Each row is a point. Each copy is the shape, with its points in the same order, stretched, turned, moved and blurred by noise. Some copies are also mirrored. Which?

Shape (6 x 3)
[[ -3  17   8]
 [104  -8  -2]
 [-29   4 -22]
 [-41 -39  55]
 [ 59 -14 -24]
 [-37  13  26]]
Copy 1 (6 x 3)
[[ -8   6 -20]
 [ 40  -2  39]
 [-37  -2 -15]
 [-46 121 -21]
 [ 12  -9  30]
 [-31  43 -32]]
Copy 1 is: only turned
Copy 2 (6 x 3)
[[ 10  -5 -11]
 [-39  57 -20]
 [ -4 -38 -23]
 [  7 -26  43]
 [-37  19 -21]
 [ 25 -22   3]]
Copy 2 is: mirrored

Shape (8 x 4)
[[-73 -52  60 -17]
 [ 35   5 -11  -3]
 [-29  30 -34 -12]
 [ 34 -36  32 -45]
 [ 15  22   1 -21]
 [ 30  -7 -21 -28]
 [  3 -55  46  10]
 [ 32 -21 -38   2]]
Copy 1 (8 x 4)
[[-55  24 -45 104]
 [ 36 -22   1 -61]
 [ 15  23  48 -31]
 [ 32 -56 -42  20]
 [ 46 -14   6 -28]
 [ 46 -42  12 -36]
 [-38 -25 -79  29]
 [  6 -43   4 -55]]
Copy 1 is: only turned
Copy 2 (8 x 4)
[[  2 -47 -79 -54]
 [  2  31  31  40]
 [-81   4  11   9]
 [ 44  42  23  -3]
 [-26  52   8  28]
 [ -4  32  49  15]
 [ 63 -18 -32   7]
 [ 11  -7  56  30]]
Copy 2 is: mirrored

Shape (11 x 6)
[[ 44   2  -6 -34  31  66]
 [  0 -32  13   5 -43  -1]
 [-28 -13 -38 -23   3  47]
 [ -2 -49   3   1 -21  28]
 [ 52  30   6  32  74   2]
 [  7 -19  12   9  42 -28]
 [  3  47 -49 -55 -53  -6]
 [ 16  -6   8  17 -25 -26]
 [  8  19  51  16  53  13]
 [-21 -39 -31 -22 -42  58]
 [ 39  59  -9  25  39  21]]
Copy 1 (11 x 6)
[[ -83   21  -72   71   22  -40]
 [ -10  -13   61   41   -8   -6]
 [ -24    4  -23   57  -71  -64]
 [ -31   24   43   71  -26  -17]
 [ -45   74  -41  -46   56   14]
 [   1   38   15    4   -1   50]
 [ -20 -119  -53   -8  -45  -52]
 [  -8   -9   45  -14    9   12]
 [   3   47  -11   25   71   -1]
 [ -40   -9   16   86  -69  -72]
 [ -42   30  -55  -54   46  -46]]
Copy 1 is: only turned
Copy 2 (11 x 6)
[[ 12 -48  -4 -15  53  30]
 [-26  31 -16  58 -23  20]
 [ -8  13 -19 -49  34 -28]
 [-16  24 -40  30  15   5]
 [ 72 -56   8 -19  -4  31]
 [ 56  15  -7 -12 -12  45]
 [-45 -12  39 -21 -45  14]
 [  7  10  -4  42 -44  26]
 [ 74  -5  49  16  27  27]
 [-47  28 -39  -1  29 -27]
 [ 34 -69  37  -5  -2   4]]
Copy 2 is: mirrored

Shape (12 x 8)
[[ 42  31  61 -21 -10 -17  27  58]
 [  5   3  -6  56  36  29  60 -39]
 [-47  24  67 -42 -32   9  16 -41]
 [ -1   8 -32 -37  16  23  65  36]
 [ 25  42  55  46  59 -68  38 -24]
 [-20 -32  10  10  44   1  -5  37]
 [ 44 -41 -50  60  68  -2 -17  -7]
 [ 14  33  25  29  67  -6 -36 -20]
 [ 39  -7 -33  30 -19  -5  -7  16]
 [-49 -60 -19  -4 -32  17  21 -19]
 [-40 -27 -32 -44 -11 -13 -12  28]
 [ 25 -31  62 -32  41 -47 -19  -2]]
Copy 1 (12 x 8)
[[ 17  15 -50  57 -48  29  -3  62]
 [-18 -12  39 -56 -72 -16 -32 -78]
 [-22 -16 -42  -3 -18 -59 -50  40]
 [-22 -40   0 -19 -20  33   9  28]
 [ 46  44 -23 -18 -77  36 -68 -19]
 [-48  21   7 -14  10  15 -18 -30]
 [-12  39  91 -65 -29  21 -16 -69]
 [  8  62 -11 -31 -40  -6 -16 -21]
 [ 19  -7  31   4  -5   8   7 -16]
 [-48 -49  48 -35  22 -55 -37 -36]
 [-24 -20   6 -10  50  -3  -8  30]
 [-17  60  21  -8 -39   0 -59  33]]
Copy 1 is: mirrored
Copy 2 (12 x 8)
[[ -18   58  -17   75  -25  -70  -20   -3]
 [   9   37   18  -53  -19    8    2  -24]
 [ -15   61  -49   34   -2    2   70   71]
 [  43   20  -35   -6   22  -32  -52  -25]
 [ -29   56   28   -7 -112  -82   36    8]
 [  40  -42   10   33  -13  -21   -3  -36]
 [   9  -60   40  -60  -14  -21   -1  -82]
 [  -7   -3   50  -23  -37  -69   62  -33]
 [ -27  -14    7  -21   21  -14  -19  -22]
 [  19  -36  -43   -6   32   66    9   27]
 [  25  -56  -35   10   35  -10   -1   16]
 [ -21  -10  -30   40  -62  -61   55  -11]]
Copy 2 is: mirrored
Copy 3 (12 x 8)
[[ 68  35  43 -11  61  -1  47  -9]
 [-19  16  46 -64  -8  48 -32 -21]
 [ 16 -26 -16 -40  -8 -60  25 -43]
 [ 36   1  73  13  -7  32  34  -6]
 [  4 -10  50 -50 112  14 -51  -3]
 [ 28   4 -29  33 -18  45  -9   6]
 [-29  46  30  -8  -4  70 -35  45]
 [-38  17 -30 -11  61  28  -4   4]
 [ 12  66  50 -11  -2   0   6   5]
 [ 20   7  16  -7 -89 -27 -12 -12]
 [ 21   0  -1  57 -26 -15  14  -7]
 [ 42  -9  -2 -10  33 -20   2  45]]
Copy 3 is: mirrored
Copy 4 (12 x 8)
[[ 39  -1 -18  42  85  36  36  18]
 [ 10 -77  22  -8 -39 -16  31 -21]
 [-20  43 -62  12  14 -43  10  53]
 [ 54 -31  36  46  32 -39 -25  78]
 [ -8 -75  29 -90  44  18  72 -30]
 [-30  20  59  17 -10  22  15  18]
 [-26 -71  58 -39 -30  46 -27 -58]
 [-49 -59   4 -47 -18  65   3  17]
 [ 45  -8 -21   9  -1  28 -15 -51]
 [ -3  71   2  33 -43 -63 -19 -21]
 [  9  72   9  23   8 -38 -40  49]
 [-60  24   7  -9  82  30   0 -15]]
Copy 4 is: mirrored
